Every row gives one point. Each copy is the shape, with its points in the same order, turned, moved and blurred by noise. Say if it was mirrored as well.
In the rows, 128 means zero.

Shape, 8 rows:
[[ 98 142]
 [ 45 135]
 [117 135]
 [128 195]
 [152 187]
 [164 121]
 [106  87]
 [127 110]]
Copy 1:
[[131 102]
 [164  56]
 [127 121]
 [ 70  96]
 [ 65 128]
 [119 168]
 [175 134]
 [144 143]]
Copy 1 is: only turned
Copy 2:
[[165 158]
 [201 160]
 [141 142]
 [111 190]
 [ 85 173]
 [102 105]
 [169 102]
 [144 112]]
Copy 2 is: mirrored

Shape, 9 rows:
[[123 193 171]
 [136 145 131]
 [147 112 164]
 [158 136  74]
 [147  92 101]
 [ 91 180 193]
 [123 142 153]
 [119 107  93]
 [137  68  83]]
Copy 1:
[[ 95 204 166]
 [105 147 141]
 [157 149 156]
 [ 82  96 131]
 [136  96 119]
 [118 230 146]
 [126 167 139]
 [115 115  98]
 [141  78  95]]
Copy 1 is: mirrored
Copy 2:
[[123 194 138]
 [152 148 122]
 [155 127 163]
 [200 119  88]
 [174  74 107]
 [ 85 184 145]
 [137 143 142]
 [154  86  99]
 [177  56 103]]
Copy 2 is: only turned
Copy 3, 9 rows:
[[165  54 126]
 [140 116 139]
 [169 139 129]
 [ 80 148 123]
 [123 179 150]
 [192  51 160]
 [158 108 147]
 [115 158 169]
 [112 191 164]]
Copy 3 is: mirrored
Copy 4:
[[207 149  83]
 [155 135 111]
 [146  94  90]
 [106 166 138]
 [102 112 138]
 [235 117  90]
 [172 119 106]
 [127 117 160]
 [ 89  97 164]]
Copy 4 is: only turned

Shape, 7 rows:
[[119 157 158 102]
 [ 58 107 173 105]
 [116 117 202 123]
 [104 139 130 104]
 [173 104 110 145]
 [215  79 136 114]
 [160 135  83 157]]
Copy 1, 7 rows:
[[157 153 146 109]
 [140 106 201 102]
 [156 108 150  72]
 [129 140 153 131]
 [ 89 115  86 127]
 [ 71 135  63  73]
 [108 114  81 163]]
Copy 1 is: only turned
Copy 2, 7 rows:
[[ 95 124 115 125]
 [ 98 134  39 143]
 [118 126  74  89]
 [ 96 145 112 155]
 [162 192 146 132]
 [145 222 144  78]
 [158 173 167 167]]
Copy 2 is: only turned

Shape (12 x 6):
[[188 194 139  91  83 185]
 [189 182 121 162  81 118]
 [151 171 146 112 102 151]
 [113 164  98 159 172 117]
 [ 83 107 173 100 144  83]
 [154 128 117 114 151 156]
 [ 81 115 127 185 102  51]
 [168 146 109 119 121 143]
 [140 118 120 195 146 116]
 [ 76 114 173 125 149 177]
 [114 124 117 150 130  66]
 [128 147 125  79  72 178]]
Copy 1:
[[ 80 152 207  38 184 116]
 [153 112 228  82 146 104]
 [117 154 183  76 152 130]
 [163 163 128 118 105  59]
 [133 172 129 166 111 175]
 [104 124 133  97 121 100]
 [226 137 149 159 101 149]
 [115 115 165  96 150 103]
 [167 114 155 113  70  97]
 [111 177 100  81  87 168]
 [174 135 156 167 113 120]
 [111 147 145  59 192 154]]
Copy 1 is: mirrored
Copy 2:
[[ 10 137 119 125 124 113]
 [ 73 124 123 133  99  38]
 [ 71 141 136 117 130 107]
 [156 138  96 160 144 100]
 [172 184 179  90 130 135]
 [112 129 126 157 107 141]
 [207 138 133  77 116  51]
 [ 92 136 116 142  95 104]
 [165  94 137 149 109  77]
 [142 110 158 106 170 174]
 [176 159 129 118  99  76]
 [ 62 133 113  81 107 145]]
Copy 2 is: only turned
Copy 3:
[[178 212 132 115 114 219]
 [169 152 111 181 152 197]
 [146 174 131 126 102 180]
 [ 88 106 117 113 154 155]
 [ 87 133 122 138  59  91]
 [144 149  92  78 122 152]
 [109  76 137 197 123  95]
 [149 164 107 110 134 163]
 [143  70  96 142 130 151]
 [129 112 156  74  48 133]
 [103 116 112 167 130 107]
 [180 199 170 104 110 144]]
Copy 3 is: mirrored
Copy 4:
[[ 44 132 158  78 156 202]
 [120 153 146  43 120 168]
 [ 86 121 141 101 157 166]
 [148 138 193 125 115 111]
 [155 100  91 167 156 121]
 [ 81 151 160 140 114 134]
 [208  93 108  96  88 102]
 [ 94 157 151 112 114 167]
 [139 157 140  96  87  90]
 [ 77  86 131 155 142  81]
 [180 132 121 119 108 126]
 [ 60  82 126 116 117 186]]
Copy 4 is: mirrored

Shape:
[[131 115 152 100 139 127  86  80]
 [ 80 152 170 127 104 155  77 119]
 [142 156 169 153 116  38 147 108]
 [142 155 191 105 200 153 132 176]
 [203 146  91 124  83  95 165 123]
 [107  98  93 103 123 160 152  86]
 [158 116 144 145 181 109  98  99]
 [150 200 146 110 145  81  79 144]
 [112 146 104 147 124 158  91 113]
 [ 75 169 143 170 123  76  75 150]
 [156 122  96 112 162 150  86 195]]
Copy 1 (11 x 8):
[[110 146 145 141 164 160 160  84]
 [ 94 182 157 101 149 130  93  78]
 [214 105 181 132 182 135 109  73]
 [104 122 222 172 104  82 137 104]
 [191  76 116 111 173 105 138 158]
 [136 152 113 127 110 173 143 164]
 [134 134 147 201 164 136 141  93]
 [151 150 192 138 209  68 141  96]
 [114 177 122 137 162 119  98 132]
 [173 205 166 137 171  96  80  61]
 [118 165 118 166 121  42 153 126]]
Copy 1 is: only turned
Copy 2 (11 x 8):
[[133  89 104 114 102  97 148 167]
 [138  65 137 103 177 122 124 151]
 [174 134 117  37  86 180 144 178]
 [165 184 163  85 150  56 123 145]
 [ 77 170 141  94  66 192 141 182]
 [ 99 110 107 154  86 131  82 127]
 [158 118 137  98  75  98 172 138]
 [110 124 147  17 127 107 162 167]
 [102  82 162 110 120 129 129 120]
 [148  81 134  26 157 156 150 105]
 [ 78 168 151 107 139  89 171  98]]
Copy 2 is: only turned
Copy 3:
[[ 98 143 124 111 104 101 123  72]
 [146 204  85  84 126 114 128  96]
 [144 131 120 194 101 176 139 118]
 [154 115 136  73 179 169 190  63]
 [127  96 130 197 125  83 185 154]
 [ 70 157 157 111 146  94 134 150]
 [111 105 126 133 162 129 113  65]
 [149  91  61 120 110 149 170  77]
 [107 146  73  99 162  91 127 126]
 [170 146  51 111 120 162  89 128]
 [151  68 120  59 173  84 145 120]]
Copy 3 is: mirrored
Copy 4:
[[104  98  89 133 139 106 124 174]
 [ 98 144  87 159 144 147 172 125]
 [133 175 145  73 167 135  77 162]
 [144 114 198 184 153  82 144 120]
 [213 152 124 103 108 158  92 213]
 [131  85 112 132  60 161 130 175]
 [149 102 112 123 145  72  85 126]
 [174 144 121  99 210 115 145 152]
 [146 127  75 125 101 136 151 119]
 [132 159  93  81 176 157 143  78]
 [214  78 124 168 146 143 135 105]]
Copy 4 is: mirrored

Shape (13 x 9):
[[ 91 139 199 170  88 141 135 129 156]
 [142  75 101 134 121 117  68 189 143]
 [132  59 109  76 148 135 122 209  91]
 [161  53 109 124 135 145 133 209 101]
 [151  40 154  65 158 137  92 213 140]
 [109 182 145 120 103 180 121 128 141]
 [101  74 140 102 130 110 116 203  93]
 [ 74 124 125 136 144 135 142 104 168]
 [134 167 183 120 118 114 136  90 146]
 [ 93 179 169 138 146 117  99 142 127]
 [ 87 190 158 110  63 102 142 113 172]
 [122 182 160 153 108 102 145  89 142]
 [ 94 132 162 128  85 135  95  75 115]]
Copy 1 (13 x 9):
[[ 84 139 178  85 167 147  85 123 119]
 [179  95  98 102 166 159 161 105 165]
 [222 129 111 130 114 186 184 107 119]
 [195 118 124 105 103 200 186 125 160]
 [241 152  84 100 139 203 136 133 138]
 [122 169 163 143 149 101  83  84 139]
 [201 120 142  94 135 172 160  93 103]
 [107 125 137 154 155 123 111 155  86]
 [128 131 168 105 117  95  54 138 116]
 [175 121 188 120 179 109  69 117 113]
 [102 163 146  83 153  53  81 116  91]
 [109 120 182 114 131  79  72 140 122]
 [ 98 103 131 123 124 126  56  88  97]]
Copy 1 is: mirrored
Copy 2 (13 x 9):
[[188 130 126 142 180 120 173 125 173]
 [ 89 105 152 164 109 180 193  98 129]
 [ 36 124 121 213  85 157 150 142 126]
 [ 48 151 144 179  91 165 163 122 155]
 [ 41  89 136 216 137 196 171 165 148]
 [170 124 109 172 156 115  93  79 157]
 [ 76 123 131 203 110 117 179 154 126]
 [183 137  79 131 123 142 131 132 113]
 [168  84 126 110 161 111  98 133 167]
 [145  88  91 136 159  84 148 106 156]
 [229  86 132 157 135  99 117 127 157]
 [193 107 122 100 136  99 117 122 162]
 [172 117 147 127 166 101 127 109 104]]
Copy 2 is: mirrored

Shape:
[[141  46 108 102 126 180 105 131 106  92  74]
 [135 128 103  73 156 114 155 181  84  65  94]
 [ 79 127 169 184 126 117 155 109  81 164 150]
 [138 131 106 162 109 144  51 133  53 176 109]
 [ 97 181 133 145 123  84 104 116 123 176 147]
 [149  86 155  93 141 147  69 165 100  75 109]
 [ 93 129 134 211 118  94 120  89 134 155  84]
 [151  54 101  57 175 134 145 179  98 119  91]
 [161 133 112 134 213 139 119 187 158 115 165]
 [116  92  84 110 145 178  94  99  64  85 100]
 [186 143 140  99 155 154 150 176 135 114 131]
 [107 172 152 142 127 117 131  64 110 184 116]
 [151 128 136 171 126  56 160  74 115 144 161]
 [178 136 112 115 150 153 149 192 102  98 111]
 [ 98 167 113 158  76 107 135 123 137 172 177]]
Copy 1 (15 x 11):
[[132 141 107 157 113  67 165 204 106 139 145]
 [103 161 180 182 124 126 128 150  88 190 107]
 [ 85  88 134  83 163 137 134  73  77  97 182]
 [164 114 121  59 172 129 107 180  53 107 148]
 [132 103 127  81 147 202 119  88  91 101 121]
 [144 144 134 106  93  78 121 163 113 185 117]
 [ 98  50 127  83 147 168 190 133  94  78 138]
 [103 192 115 174 117 122 138 176 107 200 167]
 [173 118 111 138 168 154 152 101 118 231 132]
 [128 137  98 147 137  66 133 169  51 124 106]
 [158 144 158 154 167 133 127 123 151 181 138]
 [ 98 109 104  87 180 170 124  98 113  59 121]
 [ 92  36 119 143 147 188  98 103 112 110 161]
 [152 142 176 156 176 123 136 146 116 192 138]
 [174  94 142 113 146 186 127  67  89  76 157]]
Copy 1 is: mirrored
Copy 2, 15 rows:
[[133 171 141 229 102 110 146 124  98 125 194]
 [188 169 149 114  93 144 185 122  88 104 169]
 [ 70 147 129 132 172 147 171 103 199 111  91]
 [ 53 143 193 149  94 120 114  95 183 112 185]
 [ 80 112 144  84 119 158 120  75 154 124  92]
 [106 192 141 145  98  96 151 136  79 154 178]
 [ 94 124 113 172 101 141 153  67 215 153  89]
 [152 180 190 189  93 154 175 143  58  85 152]
 [155 202 139 117  81 157  86 178 119 127  94]
 [135 171 158 185 139 153 139 110 141 140 220]
 [164 164 148 116 104  99 107 148  99  94 108]
 [104 113 158 133 167 145 128  50 175 123  88]
 [119  84 150 128 138 140 164 147 189 157  76]
 [176 185 156 124  85 110 137 146 115  78 139]
 [ 83  76 104  96 124 149 106 105 168  93 100]]
Copy 2 is: only turned
